Every row gives one point. Each copy is the shape, with its points in the same order, stretched, turned, moved and blurred by noise. Say if it was mirrored as well.
In the rows, zero is written as 128.

Shape, 8 rows:
| 108 | 141 | 103 |
| 107 | 100 | 176 |
| 156 |  70 | 119 |
| 129 | 175 | 203 |
| 136 | 121 | 102 |
| 132 | 170 | 123 |
| 164 | 162 | 143 |
| 178 | 125 | 163 |
Copy 1 (8 x 3):
| 110 | 112 | 122 |
| 176 | 125 | 203 |
| 126 | 203 | 157 |
| 229 |  61 | 150 |
| 113 | 148 | 118 |
| 143 |  94 |  98 |
| 176 | 116 |  98 |
| 194 | 153 | 131 |
Copy 1 is: mirrored
Copy 2:
| 151 | 116 |  97 |
|  81 |  98 | 125 |
| 132 |  51 | 161 |
|  91 | 204 | 134 |
| 150 | 100 | 129 |
| 150 | 165 | 127 |
| 138 | 177 | 149 |
| 118 | 136 | 175 |
Copy 2 is: only turned

Shape (12 x 6):
| 113 | 139 | 165 | 160 | 113 | 139 |
| 148 | 139 | 120 | 151 | 113 | 203 |
| 116 | 137 | 138 |  11 | 137 | 154 |
| 131 |  65 | 124 | 109 | 123 | 107 |
| 119 |  13 | 184 | 158 | 107 | 124 |
| 127 | 138 | 108 | 152 | 138 |  93 |
| 105 | 110 | 124 | 159 | 170 |  99 |
| 105 | 134 | 106 | 136 | 117 | 185 |
| 109 | 139 | 169 | 158 | 120 | 101 |
| 101 | 107 | 117 | 131 |  97 | 128 |
| 128 | 140 | 113 | 127 | 173 | 126 |
| 124 | 133 | 104 | 135 | 177 | 181 |
Copy 1, 12 rows:
| 117 |  85 | 138 | 168 | 158 | 111 |
| 169 | 100 | 141 | 166 | 145 | 186 |
|  93 | 138 | 176 | 119 |  34 | 165 |
|  90 | 106 |  91 |  98 | 113 | 136 |
|  36 |  62 |  72 | 142 | 149 | 144 |
| 150 | 124 | 107 | 116 | 152 |  97 |
| 113 | 144 |  96 | 136 | 169 | 107 |
| 136 | 105 | 163 | 137 | 156 | 170 |
| 109 |  88 | 127 | 152 | 156 |  85 |
| 104 |  81 | 139 | 106 | 152 | 130 |
| 146 | 159 | 113 | 140 | 127 | 130 |
| 147 | 159 | 127 | 160 | 148 | 176 |
Copy 1 is: mirrored
Copy 2:
|  86 | 126 | 135 | 145 | 122 | 112 |
| 121 | 103 | 160 | 100 |  94 | 150 |
| 217 | 214 | 119 |  69 | 122 |  72 |
| 134 | 173 |  64 | 101 | 107 | 144 |
|  56 | 191 |  91 | 141 |  78 | 188 |
| 118 | 108 |  79 | 126 | 156 | 116 |
|  99 | 132 |  90 | 130 | 175 | 137 |
| 113 | 120 | 144 |  75 | 115 | 126 |
|  88 | 132 | 108 | 160 | 141 |  99 |
| 104 | 141 |  92 |  89 | 107 | 114 |
| 145 | 129 | 107 | 118 | 173 | 125 |
| 134 | 123 | 148 |  93 | 156 | 156 |
Copy 2 is: mirrored
Copy 3:
| 146 | 181 | 118 | 106 | 102 | 123 |
| 152 | 173 | 113 | 193 |  81 | 145 |
| 112 |  52 |  69 | 177 | 132 | 187 |
| 148 | 104 | 113 | 135 | 202 |  94 |
| 201 | 185 | 100 | 106 | 249 |  97 |
| 105 | 120 | 155 | 114 | 123 |  82 |
|  91 | 144 | 152 | 114 | 167 | 108 |
| 123 | 166 |  85 | 187 |  97 | 132 |
| 134 | 161 | 132 |  73 | 118 | 111 |
| 138 | 134 |  85 | 135 | 136 |  85 |
|  88 | 122 | 153 | 153 | 131 | 140 |
|  93 | 153 | 138 | 205 | 122 | 167 |
Copy 3 is: mirrored
Copy 4, 12 rows:
| 142 | 129 | 170 | 148 |  95 |  97 |
| 163 | 105 | 109 | 146 |  53 | 133 |
| 172 | 167 | 194 |  88 | 132 | 203 |
| 122 |  98 | 161 |  68 | 153 | 131 |
| 108 |  68 | 201 |  50 | 108 |  53 |
| 119 | 120 | 120 | 128 | 174 | 148 |
|  81 | 103 | 171 | 125 | 153 | 142 |
| 143 | 142 | 130 | 138 |  71 | 138 |
| 129 | 124 | 170 | 142 | 136 | 108 |
| 133 | 141 | 142 | 112 | 105 | 120 |
| 112 | 106 | 146 | 130 | 151 | 180 |
| 115 |  94 | 144 | 139 |  97 | 171 |
Copy 4 is: only turned

Shape, 13 rows:
| 106 | 163 | 129 | 190 |  99 |  82 | 148 | 163 | 102 |
| 121 | 152 | 148 | 109 | 144 |  54 | 100 | 145 | 120 |
|  95 | 105 | 146 | 119 | 119 |  57 | 123 |  83 |  79 |
| 158 | 135 | 115 | 109 |  81 | 186 | 181 | 166 | 155 |
| 109 |  73 |  95 | 169 |  85 | 141 | 159 | 150 | 183 |
|  58 | 141 | 170 |  97 | 126 | 183 | 113 |  88 | 132 |
| 161 | 127 | 123 | 174 | 124 | 155 | 120 | 122 | 131 |
| 126 | 180 | 165 | 189 | 139 | 160 | 106 | 132 | 103 |
| 157 | 112 |  97 | 131 | 148 |  81 | 155 |  88 | 132 |
| 117 | 122 | 141 | 152 | 102 | 140 | 190 | 200 | 116 |
| 196 | 154 | 197 | 124 | 111 | 104 | 182 | 174 | 155 |
| 136 | 138 | 137 | 160 |  61 | 176 | 106 | 107 | 195 |
| 124 | 168 | 146 | 122 | 151 | 113 | 155 | 116 | 137 |
Copy 1, 13 rows:
| 174 | 183 | 115 | 138 | 101 |  60 | 172 | 102 |  65 |
| 204 | 165 | 107 |  95 | 124 |  57 | 109 | 140 | 139 |
| 199 | 118 | 168 |  98 | 148 |  15 | 139 | 103 | 159 |
|  87 | 110 | 131 | 127 |  90 | 216 | 125 | 124 | 103 |
|  77 | 109 | 158 | 215 |  65 | 118 | 130 | 130 | 123 |
| 164 | 143 | 219 |  78 | 110 | 173 | 155 | 120 | 215 |
| 129 | 171 | 138 | 159 | 123 | 143 | 104 |  81 | 119 |
| 183 | 228 | 148 | 116 | 132 | 153 | 142 |  83 | 105 |
| 131 | 118 |  90 | 154 | 149 |  66 | 104 |  93 | 157 |
| 115 | 150 | 142 | 146 | 132 | 143 | 160 | 147 |  54 |
| 178 | 106 |  95 | 154 | 142 | 175 | 105 | 148 |  55 |
| 141 | 121 | 175 | 169 |  27 | 181 | 115 |  90 | 151 |
| 166 | 153 | 104 | 117 | 135 | 130 | 141 | 119 | 153 |
Copy 1 is: only turned
Copy 2 (13 x 9):
| 135 | 113 |  31 | 163 | 149 | 102 | 117 | 137 | 166 |
| 146 | 139 |  98 | 105 | 138 |  88 |  63 | 131 | 181 |
| 114 |  70 |  99 |  84 | 150 |  89 |  86 | 195 | 145 |
|  77 | 153 | 106 | 128 |  61 | 146 | 200 | 112 | 160 |
|  75 |  86 | 130 | 160 | 135 | 182 | 183 | 128 | 189 |
|  81 | 138 | 161 | 107 | 153 |  89 | 165 | 144 |  86 |
| 152 | 135 | 108 | 136 | 110 | 175 | 144 | 144 | 126 |
| 170 | 173 |  78 | 161 | 140 | 121 | 134 | 142 |  90 |
| 142 | 104 |  99 |  68 | 133 | 154 | 136 | 169 | 189 |
|  70 | 150 |  75 | 173 | 108 | 113 | 164 | 161 | 182 |
| 176 | 170 | 114 | 144 |  50 |  76 | 159 | 146 | 222 |
| 149 | 100 | 152 | 153 | 101 | 155 | 181 |  80 | 117 |
| 143 | 159 |  96 |  97 | 142 |  91 | 150 | 145 | 163 |
Copy 2 is: only turned
Copy 3 (13 x 9):
|  91 | 153 | 113 | 111 | 170 |  67 |  53 | 140 | 162 |
| 170 | 176 | 117 | 107 | 147 |  69 |  66 | 137 | 121 |
| 136 | 129 |  61 | 112 | 124 |  25 |  87 |  81 | 101 |
| 141 |  96 | 108 | 139 | 125 | 156 | 154 | 190 | 174 |
| 104 |  60 | 106 | 144 | 208 | 120 | 120 | 157 | 138 |
| 170 |  83 | 134 |  93 |  97 | 124 | 142 |  49 | 150 |
|  96 | 127 | 149 | 181 | 152 | 124 | 134 | 146 | 137 |
|  91 | 150 | 189 | 145 | 122 | 122 | 101 | 109 | 162 |
| 126 | 134 |  99 | 146 | 158 |  38 | 155 | 147 | 110 |
| 105 |  95 | 117 |  97 | 133 | 116 |  88 | 186 | 148 |
| 154 | 130 | 165 | 163 |  97 |  68 |  84 | 209 | 172 |
| 140 |  97 | 136 | 194 | 167 | 151 | 126 | 109 | 198 |
| 149 | 143 | 148 | 108 | 129 |  65 | 133 | 128 | 153 |
Copy 3 is: only turned
Copy 4 (13 x 9):
| 143 | 223 | 125 | 135 | 131 | 189 | 137 | 128 | 131 |
| 134 | 165 | 162 | 122 |  64 | 180 | 101 | 162 |  86 |
| 116 | 142 | 102 |  86 | 110 | 238 | 102 | 147 | 100 |
|  99 | 115 | 102 | 141 | 162 |  54 | 175 | 123 | 125 |
| 115 | 129 |  93 |  84 | 130 | 110 | 164 | 134 | 190 |
|  41 |  79 | 185 | 122 | 165 | 163 |  93 | 116 | 144 |
| 146 | 119 | 105 | 140 | 152 | 135 |  98 | 116 | 169 |
| 135 | 150 | 171 | 172 | 171 | 175 |  78 | 105 | 159 |
| 146 | 139 |  78 |  69 | 120 | 142 |  90 | 136 | 111 |
| 124 | 161 | 134 | 119 | 170 | 130 | 189 | 156 | 117 |
| 189 | 133 | 158 | 115 | 126 | 107 | 174 | 110 |  55 |
| 109 | 102 | 120 | 150 | 122 | 108 | 122 |  64 | 200 |
| 119 | 152 | 160 |  98 | 139 | 136 |  97 | 121 |  97 |
Copy 4 is: mirrored
